Rows are points. To make a cloud, some directions were put in groups of two or more. Within a group, all points are equally far from the middle, so they leave a hole (a ring in 2 directions, a hollow ball in 3). The other directions are filled evenly. Then the cloud was stretched, turned, moved and blurred a little. Count the holes, and give their numbers of directions, smallest first.

Cloud:
-1.6, -5.7, -2.6
-0.1, 0.7, -4.0
-3.1, 2.9, -3.1
-0.2, -3.9, -4.9
7.0, 2.2, 0.9
0.0, 0.0, -4.4
2.7, 3.3, -2.0
-2.5, -1.7, -3.9
-5.2, -1.9, -1.3
4.5, 2.2, 6.1
-9.5, 2.9, 4.9
-1.4, 4.2, -2.5
-4.9, -2.1, -1.8
-4.9, 4.5, 8.3
-8.2, 2.3, -1.2
-4.8, -2.6, -1.1
1.3, 8.1, 4.1
-0.4, -4.5, -4.7
-0.9, 3.8, -2.7
6.0, -0.5, 5.6
6.2, -0.4, 5.5
Holes: 1 (2)

Cloud, 30 rows:
4.0, 1.7, 6.7, 2.2
-5.2, 0.6, 3.5, 4.1
0.6, 5.3, -4.0, -3.0
2.9, 3.4, 7.0, 1.8
4.5, 3.8, 6.6, -2.3
6.5, 2.0, 1.2, -7.1
-2.5, 0.6, -3.7, -1.1
1.8, -0.7, -1.5, -7.6
-2.3, 7.1, 4.6, -3.8
0.9, 7.3, 5.3, -1.8
-3.7, 5.3, 6.3, -0.4
-4.7, 5.4, 4.9, -3.3
-2.1, 7.4, 4.1, 1.3
-6.4, 3.8, 0.9, -1.4
0.9, 2.2, -4.8, -3.0
0.2, -4.3, 0.8, 1.9
3.7, -4.1, -0.3, -1.8
1.4, -3.5, 3.2, -5.3
-2.6, -3.6, 2.8, -1.9
-3.8, 4.6, 2.7, 5.1
-2.2, -2.3, -1.9, -1.6
1.1, 0.0, 6.2, -6.7
3.5, 4.8, 2.0, -8.3
5.8, -3.3, 1.2, 0.5
-2.6, -1.0, 5.7, -4.8
-2.8, 5.5, 3.8, -6.7
-0.2, 5.2, -3.4, -4.8
1.5, 1.6, 0.1, 7.0
6.3, 4.2, 0.1, -6.3
5.3, 4.6, -2.7, -4.4
Holes: 1 (4)

Cloud, 48 rows:
-7.9, -0.8, 3.9, -0.9, -4.3, -4.1
4.2, -1.2, 0.2, -0.3, 0.8, 4.0
-6.4, -0.9, 4.6, -0.3, -5.2, -3.2
-1.1, 0.8, -0.1, -1.2, 8.7, -4.3
-5.7, -7.8, 0.4, 0.8, 2.3, 2.6
-4.5, 8.4, -3.4, -2.5, 1.1, 0.9
-6.4, 4.6, -0.2, -3.5, 4.6, 5.4
-6.1, -3.3, -5.7, -5.2, -3.4, -1.4
-8.4, -3.6, 4.7, -2.1, 1.7, -0.5
-2.7, -3.8, -7.5, -4.3, -1.5, -0.4
1.0, 6.6, -4.5, -4.6, 0.3, 2.3
-5.0, -1.3, 6.8, 3.6, -2.4, 1.5
0.0, 3.6, -3.9, -7.8, 0.4, 1.8
-2.0, -3.1, -2.8, 0.9, -4.7, 8.1
-1.0, 4.0, 0.8, -4.8, 6.9, 0.3
-9.7, -0.6, -4.7, -2.6, 0.1, 2.1
-5.8, 0.5, -1.0, -1.5, -5.0, 7.3
-0.6, 0.0, -1.3, -7.8, -0.4, 3.0
2.7, -4.9, 2.3, 4.4, -2.3, -1.3
4.5, 1.5, -2.4, 1.7, 4.2, 4.9
-5.3, 0.1, 0.6, 0.4, -1.9, 9.5
-0.8, 0.3, -3.2, 0.1, 9.4, 0.8
-0.9, -2.4, 4.0, -4.9, -0.2, -1.6
4.0, 2.7, -4.9, 1.0, 3.0, 5.5
3.5, -0.9, -3.4, -1.1, -0.9, 5.8
-1.8, 2.3, -2.4, 7.1, 3.9, -5.0
-2.5, -6.1, -5.3, 0.1, -1.8, 5.4
-8.3, -3.0, -4.3, -5.7, -2.0, 2.0
-5.4, 3.7, 3.9, 5.2, -2.7, -0.7
-6.5, 0.9, 3.7, -0.8, 1.6, 7.0
-5.1, -5.6, -3.5, -6.5, 0.4, 2.1
-0.2, 5.3, -1.9, -5.6, 4.8, 2.9
-8.7, 4.7, -2.4, -1.0, 0.3, -2.8
-3.2, -1.3, -6.5, -7.5, -1.5, -1.9
3.3, 0.5, -6.9, 1.4, -3.6, 1.0
3.7, -1.1, 0.7, -1.1, 0.5, 3.9
-4.0, 3.1, 0.1, 7.9, -3.4, 1.1
-4.6, 0.6, -3.8, 4.7, -2.4, 7.8
-0.7, 2.8, 2.2, -3.2, 6.1, -5.4
-7.8, -1.2, -5.9, 1.1, 1.2, 3.7
-4.1, -2.3, 0.9, 6.1, 6.4, 1.9
-2.8, 3.6, 0.1, 9.0, -1.5, 0.1
0.9, 4.5, -2.8, -6.3, 2.1, 3.1
4.4, 2.0, -0.8, 6.8, 2.0, -4.2
-2.1, 0.2, 2.4, 9.7, 2.8, 0.1
1.4, 1.0, 0.2, 0.7, -6.4, -3.6
-2.4, 1.0, -2.5, 5.1, 4.0, 8.6
-1.9, 7.0, -2.5, -4.1, 4.1, 4.3
Holes: 3 (2, 2, 2)

Cloud (79 x 8):
-3.0, -1.9, -0.9, 4.7, -1.1, -8.1, 2.0, 2.9
2.2, 1.5, -5.1, -7.2, -4.7, -3.0, 3.3, 2.9
-1.1, -1.0, 6.7, 1.3, -9.3, -2.1, -0.9, -3.7
-8.8, -3.4, 1.4, -3.1, -2.2, 4.0, 2.6, 1.8
1.8, 6.1, -1.4, -0.5, -4.0, 1.1, 3.0, 6.8
2.2, 6.1, 1.3, -1.2, 5.8, 3.0, 1.8, -5.5
-3.0, -0.5, -1.6, -4.8, -1.0, -4.6, -3.2, -4.8
-1.8, 4.5, 0.3, -11.0, 2.1, -1.2, -3.1, 4.6
-4.3, -0.4, -2.7, -3.3, -7.1, -5.2, -2.8, 5.1
-0.7, 2.8, 6.1, -0.3, -0.2, -5.3, -6.7, 1.5
1.2, 7.3, -4.2, 2.6, -3.0, -1.0, 1.8, -1.1
1.9, 6.7, -5.7, -7.5, -2.3, -0.9, -2.8, 6.1
-1.9, 6.0, 0.1, 1.7, -4.1, -7.1, -7.7, 2.1
4.1, 6.1, 6.4, -3.9, -2.9, -5.9, -7.5, 4.7
0.3, 7.8, -1.5, -3.8, 1.8, -3.1, -7.0, 4.8
-1.0, -5.3, 1.8, -0.5, -1.1, 0.3, -4.2, 8.7
-1.4, 7.8, 0.6, -10.4, -1.7, -1.9, 2.2, 3.7
2.6, 0.6, 2.5, -3.7, -4.4, 3.0, -2.6, -5.2
4.0, 4.6, 0.3, -11.8, -4.2, 0.9, -5.4, 4.6
-4.5, 0.4, -0.2, 2.4, -2.0, 2.9, -4.9, -4.2
1.4, -3.4, 3.3, 0.8, -7.7, -2.2, -6.6, -0.8
0.8, 6.4, -7.0, -4.5, 3.8, -2.5, -1.8, 1.2
-4.8, 3.9, -1.1, 1.8, -6.4, -1.1, -5.3, -4.1
-5.9, -1.7, 2.0, 3.9, 3.0, -4.1, -5.5, 0.8
5.2, 4.0, -1.1, -4.8, -2.9, 1.5, 5.3, -1.3
1.2, -1.0, 5.3, 3.4, -7.5, 3.3, 2.7, 2.1
-3.7, -1.3, 5.5, -0.7, 3.2, -2.5, -3.4, 7.8
-3.1, 1.8, 4.4, 4.6, 4.9, -2.9, -3.5, -1.3
-1.5, 0.6, -3.5, 3.2, -12.8, 1.0, 0.7, 4.3
0.0, -6.9, 2.3, 0.9, -0.3, -4.3, -0.1, -2.5
-3.5, -5.6, 2.3, 1.6, -5.3, -1.2, 5.0, -3.5
0.0, -1.6, 7.1, -4.4, -0.9, -3.2, 0.6, 5.0
-1.3, -3.0, 2.5, 0.9, -10.4, -4.5, 1.6, -2.9
-1.0, 2.7, -0.8, 0.7, -1.1, -7.7, 0.3, -0.9
1.4, -0.2, -5.2, -3.4, -1.1, -5.8, 1.3, 1.0
-10.7, -1.3, -2.0, 5.2, -0.1, 2.5, 1.1, 2.5
2.0, -4.0, -2.2, 4.2, -2.2, -0.3, 2.3, -1.7
2.2, -2.1, -0.8, 3.1, -10.7, -2.2, -0.1, -1.9
-6.8, 1.6, -0.8, 0.4, -10.4, -4.2, -3.8, 4.8
-0.2, -2.8, 4.2, -7.7, -3.4, 4.5, 2.6, -1.2
0.3, 3.6, -7.2, 0.7, -3.5, 1.3, 0.7, 1.8
-4.6, 1.6, -3.8, 4.4, -12.4, 0.5, -3.2, 2.5
-3.9, -3.3, 5.0, -4.1, -0.6, 6.9, 3.2, -2.0
-5.2, 0.9, -1.2, 8.4, -5.0, -0.9, -2.6, -2.3
-0.1, 2.1, 5.6, 1.5, -8.0, 3.6, -6.2, 1.1
-9.3, -1.8, 3.7, 2.0, 0.3, 2.5, -2.5, 3.9
-1.3, 1.0, 7.1, -1.9, -5.2, -4.7, 2.1, 4.3
-1.2, 8.9, 1.5, -5.0, 5.0, -0.2, -5.4, -2.5
-0.5, 3.8, -6.0, -4.8, 3.2, -1.4, 2.1, 5.2
-4.9, 4.0, -1.8, 3.5, 2.1, 2.8, 4.9, 4.7
3.8, 4.1, -5.9, -3.3, -1.8, -4.9, 0.7, 1.3
-2.1, 2.2, -1.1, 8.0, 0.6, 1.4, -3.3, -1.7
-0.4, 6.4, 3.5, -2.3, 3.9, 2.7, 6.3, -1.3
2.2, -0.8, 4.3, 0.3, -8.4, 2.4, 2.6, -1.0
0.6, -6.8, 7.1, 0.7, -2.5, -4.0, 2.4, 3.1
2.7, 11.5, 0.2, -5.6, 2.7, 0.0, -4.0, -4.9
2.3, 10.4, -4.9, -3.2, 0.5, -0.4, -1.2, -4.7
2.5, 5.0, -5.4, -7.6, -3.0, -5.0, -6.1, 2.6
-5.1, 5.2, -1.0, -4.9, 0.8, 8.7, 0.3, 0.5
-2.9, -9.2, 2.2, 3.8, -0.7, -2.8, 3.6, -3.0
1.1, 3.6, 0.4, 2.8, 3.1, -3.1, 5.8, 1.9
-0.2, -2.6, 4.0, 0.3, -5.2, -6.2, -5.4, -1.4
-1.2, -3.8, -6.3, 1.2, -0.3, 1.3, 0.6, -2.1
-4.1, 0.4, -1.3, -1.0, -8.8, 4.7, -0.7, 4.2
0.3, -1.1, 2.7, -4.3, 0.7, -1.7, -3.7, 8.7
-2.2, 1.4, -4.4, -2.5, 1.4, -6.1, -2.5, 2.3
6.2, 3.4, 2.7, 2.5, 1.7, -3.5, -2.4, 1.7
-1.8, 6.5, 3.6, -1.2, 3.5, -1.0, -4.3, -3.3
1.8, -1.2, 1.1, 3.0, -6.7, 1.2, 2.9, -3.0
-0.9, 6.3, -3.1, 1.5, -1.6, 1.1, -1.2, 8.3
-3.3, 2.5, 0.4, -1.6, -0.4, -4.5, 3.2, -5.0
-2.4, -3.8, 6.6, -4.8, -3.6, 0.7, 2.7, -1.8
-0.6, 3.7, 4.2, -1.4, 6.1, 7.3, 2.9, 0.4
1.0, 5.9, 3.0, 0.2, -1.2, 4.6, -4.6, 4.9
-2.6, -0.2, 4.1, -4.8, 3.1, -2.2, -4.8, 4.9
4.2, 5.5, -3.0, -4.1, 1.8, -4.3, -5.7, 0.7
-7.6, -0.7, -2.7, -1.8, -7.5, -0.9, -3.2, 1.2
2.9, -1.1, -5.1, 1.6, -7.6, -4.7, -1.3, 3.1
-1.0, 1.2, 0.3, 7.7, 3.7, 1.9, 0.5, -3.6
Holes: 2 (3, 3)

Cloud, 108 rows:
-4.4, -2.4, 8.3, -3.7, -0.2, -4.7, 1.8, 0.0, -7.3
6.1, -2.6, 5.9, -0.9, -0.4, -4.9, -5.7, -1.6, -4.1
3.4, -9.1, -1.0, -0.4, -1.6, -0.4, 0.2, -2.1, -5.6
-2.2, 2.7, -0.1, -1.0, -0.1, 0.0, -0.8, 9.5, 1.6
0.5, -3.0, -1.5, -4.5, 7.1, -0.9, 5.8, 4.6, 0.0
6.0, -6.9, -0.3, -1.1, -5.6, -1.4, -1.1, 0.7, -1.1
4.2, -1.1, -5.2, -2.1, -0.2, -6.6, -2.6, 1.4, 5.5
4.0, 5.7, -7.5, 0.6, -1.2, -0.6, -4.0, 1.8, -1.5
9.7, -1.3, 8.6, -2.3, -0.7, -6.3, 2.8, -0.6, -5.8
-0.9, 3.6, -0.6, -1.2, -6.2, 0.3, -0.7, 1.0, -0.6
0.8, -5.8, 1.0, -1.2, -1.0, -1.3, -6.6, -3.4, 5.2
5.0, -4.1, -3.1, 0.7, 4.0, 0.6, -2.7, 5.3, -2.0
4.3, 1.7, -0.7, 1.0, -1.1, -1.7, -7.5, 2.6, 1.0
3.0, -1.6, 5.9, -0.4, 1.9, -1.5, 3.0, 1.5, -3.5
6.6, -7.2, 0.6, 3.0, 3.7, -7.2, -9.0, -1.2, 0.7
4.1, -4.0, -5.8, 2.1, 11.9, -4.6, -1.8, -3.3, -0.6
3.9, 0.2, 3.4, 4.5, -2.2, 6.8, 3.4, 8.0, -9.2
-8.2, 3.3, 2.1, -2.5, -2.4, 3.7, -2.8, 4.9, -7.3
2.9, -0.5, 2.0, -1.8, 2.5, -2.2, -2.5, 3.3, 7.3
-3.8, 6.8, 0.0, 0.2, -5.1, -1.9, 1.5, 6.1, -1.7
-7.8, -5.8, -3.2, 3.3, 1.6, 2.0, 3.1, 0.4, -5.1
1.6, -2.7, -0.9, -8.7, 1.9, -5.2, -5.6, 4.7, 4.1
5.1, -8.1, 1.5, -1.6, -3.0, 6.2, -1.7, 4.7, -4.3
-3.3, 2.9, 1.6, 4.6, -3.3, -1.8, 4.1, -0.3, -5.0
2.3, 2.7, 0.9, -0.6, 4.2, -4.1, -0.4, 8.0, -0.5
-0.1, -6.7, -2.7, 2.1, 0.8, -0.4, -3.3, 2.2, 0.6
3.6, -2.0, -2.1, 4.6, -0.1, 1.6, 7.1, 7.7, -7.3
0.0, -0.1, -5.4, -1.8, 5.0, -1.7, 1.8, 0.3, 2.6
1.7, -1.7, 5.5, 4.1, -1.4, 3.5, 1.7, -5.5, -3.1
2.6, 0.1, -4.8, -9.0, 3.7, -4.6, -3.3, 7.4, 6.2
2.0, -0.5, -0.6, -6.0, 1.3, -2.9, 1.5, 1.7, 3.3
-0.8, -5.7, 0.4, -1.3, 4.9, -1.8, -5.3, 4.4, 9.2
5.9, -2.8, 8.6, -2.5, 2.4, -3.1, 4.6, 4.5, -5.7
-0.7, -2.8, -3.3, -4.4, 2.2, 5.9, -5.0, -2.2, -8.1
2.7, -9.0, -0.6, 0.1, -3.2, 4.4, -1.7, -3.1, 5.9
2.8, 1.2, 3.8, 0.4, 5.9, 1.6, -1.7, 1.1, -2.8
-5.0, -0.7, -2.4, -4.5, -0.4, 3.2, 7.2, 4.6, 2.9
1.6, 1.3, 3.2, 0.6, 5.1, -5.0, 6.0, 7.2, -7.2
-1.4, -3.9, -0.5, -2.9, 2.4, -7.2, -0.2, -3.7, -4.1
3.7, 0.1, 3.3, 3.4, -2.9, -1.3, 6.4, 2.7, -7.5
-1.4, -4.9, 2.5, 1.0, -4.5, 2.8, 3.7, 4.0, -7.4
-4.5, -0.5, -6.0, 0.0, -0.4, -2.6, 2.8, -2.4, 1.4
0.9, -1.7, 3.5, -2.3, -3.6, 0.9, -0.3, -3.6, -11.9
-3.4, -1.7, -4.5, 2.6, 0.1, -8.2, -1.2, 1.1, 3.2
3.1, -8.3, 1.9, 2.0, 4.6, 5.6, 1.8, 5.4, -3.5
0.3, 1.2, 0.3, 3.3, -2.2, 1.8, -0.4, 8.7, -0.5
4.8, -3.6, 0.5, -3.7, -1.4, 7.8, 5.1, 7.6, -0.7
-0.1, -2.5, 1.6, 4.6, 2.9, 3.1, 3.1, 3.7, -1.4
-1.1, -5.0, -2.1, -5.7, -3.6, 7.5, -6.4, 8.4, 3.0
-5.5, -6.4, 7.0, -0.2, -5.7, 5.1, 2.5, 5.9, 1.1
-5.1, -2.6, -0.7, 1.9, -2.1, -4.5, -0.1, 0.4, 5.4
-4.8, 0.3, -0.2, 2.4, -5.0, 1.2, -5.0, 2.1, 0.4
6.4, -5.9, 2.6, -1.2, 0.0, 2.9, -6.8, 5.0, 5.9
0.0, 4.1, -4.7, -1.8, -5.3, 4.2, 1.0, 7.2, -3.5
-0.2, -3.6, -0.8, 1.1, 7.4, -4.1, -2.4, 5.6, 6.3
-2.2, 4.6, -0.6, 0.4, 0.9, 10.3, 4.9, 0.4, 1.6
3.2, 0.0, 1.8, 1.9, -4.3, -2.2, -6.3, 2.1, -5.2
-0.2, -8.0, -0.5, -6.8, 2.0, 0.3, -4.3, -2.6, -1.1
-2.2, -5.6, -3.0, -3.5, -2.2, 4.2, -1.3, -4.7, -9.6
1.6, 2.8, -0.1, -5.5, 3.1, -2.2, 1.5, 2.9, 4.1
2.2, -4.8, 1.9, -6.0, 5.1, -3.9, 0.3, -0.3, -2.8
-5.8, -4.9, 5.8, -5.0, -3.4, -0.2, -0.1, 0.2, 1.1
-6.8, -2.5, -5.4, -4.3, 1.4, -1.3, -5.1, 5.4, -0.5
8.9, -3.0, 7.4, -0.5, -0.3, 7.9, 1.5, 3.7, -3.4
-1.1, 0.6, -2.7, -3.2, 1.8, 1.6, -3.7, -0.5, 5.3
-9.6, 4.3, 0.0, -3.3, -5.0, 3.9, 0.6, 5.8, -3.5
-0.2, 7.2, -0.7, 1.0, -4.0, -3.0, 2.4, 0.1, -0.5
-5.0, -4.9, 1.7, -0.6, -0.7, 1.9, 3.7, 0.3, -8.1
-1.5, -3.9, 2.0, -0.5, 2.8, -6.9, -2.5, 6.1, 5.9
0.4, 2.6, 0.8, -3.5, -1.7, -3.0, -6.4, -4.1, 0.2
-0.5, -8.9, -1.1, 4.5, 1.2, 1.0, 2.4, -4.5, -0.2
-0.5, 4.5, 1.2, 1.2, 4.4, -3.3, -3.8, 4.4, 4.1
-1.0, -3.2, -5.2, -2.0, -3.9, 4.6, 0.7, 9.4, 6.4
3.5, -2.0, 6.6, 3.6, -0.2, 2.0, 2.1, 3.2, 3.2
1.1, -4.7, 5.0, -4.9, -6.6, -1.1, -2.8, 3.4, -1.2
3.1, -1.0, 0.5, 4.8, -5.4, 0.3, -3.3, -3.7, -6.2
-3.1, 2.0, 4.4, -6.3, 1.5, -4.1, 0.6, 1.2, 3.7
-4.0, 2.1, 0.2, -0.7, -0.3, -2.5, -6.7, -1.0, -5.6
-0.9, 0.2, 4.1, 8.4, -2.9, -3.3, 2.4, 2.1, -7.3
-0.4, 7.5, -5.2, 4.9, -4.6, -0.2, -0.6, 1.5, -3.4
8.4, 0.1, 4.3, 3.5, 0.3, -1.2, 5.7, 2.9, -1.6
-2.7, 7.3, -0.8, -2.3, -5.6, 3.3, 0.0, 3.6, 4.9
0.0, -3.7, 3.7, -5.1, -4.7, 4.7, 3.6, -2.3, -2.1
4.4, 0.0, 0.1, 2.6, -2.1, -1.1, 6.8, 4.4, -7.7
2.7, -8.1, -3.6, 2.6, -4.3, 3.3, -7.0, 3.4, -1.8
-4.3, 0.2, -5.2, 1.4, -5.8, 1.1, 4.0, 5.8, -0.2
6.9, -6.6, 7.3, -3.5, 4.3, 1.2, -3.2, 6.2, 2.2
6.3, 1.6, 3.8, 1.5, -6.6, -1.3, -5.8, 0.9, -0.8
-2.0, -6.6, -2.4, 2.8, -5.3, 0.3, -5.3, -1.7, 6.6
0.5, 2.9, -4.6, 3.7, 1.8, 1.3, 4.8, -0.8, -3.0
1.8, -3.1, -0.6, -1.0, 1.7, 0.5, -5.6, 6.9, -4.5
2.4, -0.2, -1.7, -2.2, -1.7, -11.2, -2.8, 3.6, 0.6
-3.1, -1.9, -1.7, 1.7, 3.4, 2.9, 8.2, 1.9, 2.7
0.9, 2.7, 3.1, -0.9, -11.0, 2.0, -1.4, 4.1, -0.9
6.0, -6.7, 9.8, -2.0, 2.1, -4.6, -4.1, -1.8, -7.0
0.6, 2.8, -0.1, -4.7, 4.3, 0.8, 2.8, 4.6, 4.8
-0.2, 5.3, 2.2, -2.1, 0.5, -7.8, -0.3, -4.1, 4.6
-7.6, 2.0, 3.4, 4.5, -4.1, 6.1, 0.5, 1.5, 4.4
0.8, -2.7, -2.6, 5.0, -0.4, -2.5, 7.4, 2.1, 3.0
2.9, -4.4, 1.5, 3.2, -0.9, -6.7, 6.8, 2.8, -3.2
4.8, -6.6, 4.0, -2.9, 1.1, -2.4, 4.3, 6.4, -2.3
-4.0, -2.0, 2.2, -0.6, 4.8, -5.8, -4.0, -0.5, 7.1
-2.0, -7.2, 3.7, 0.1, -8.0, 4.1, 0.4, -0.1, 1.7
-3.0, -6.2, 4.4, -1.6, -2.1, -1.4, 0.1, -1.2, 3.3
2.6, -6.9, 1.4, 2.0, -1.4, -10.8, -3.5, 1.4, 3.8
-7.9, 0.1, -1.4, 0.1, 2.5, 2.8, -1.6, 2.0, 4.3
3.0, 2.3, 6.3, -4.8, 1.6, -3.9, 4.1, 3.0, -5.0
0.5, -3.9, 5.8, -2.4, 0.0, 3.3, 6.9, 7.7, -1.9
Holes: 0
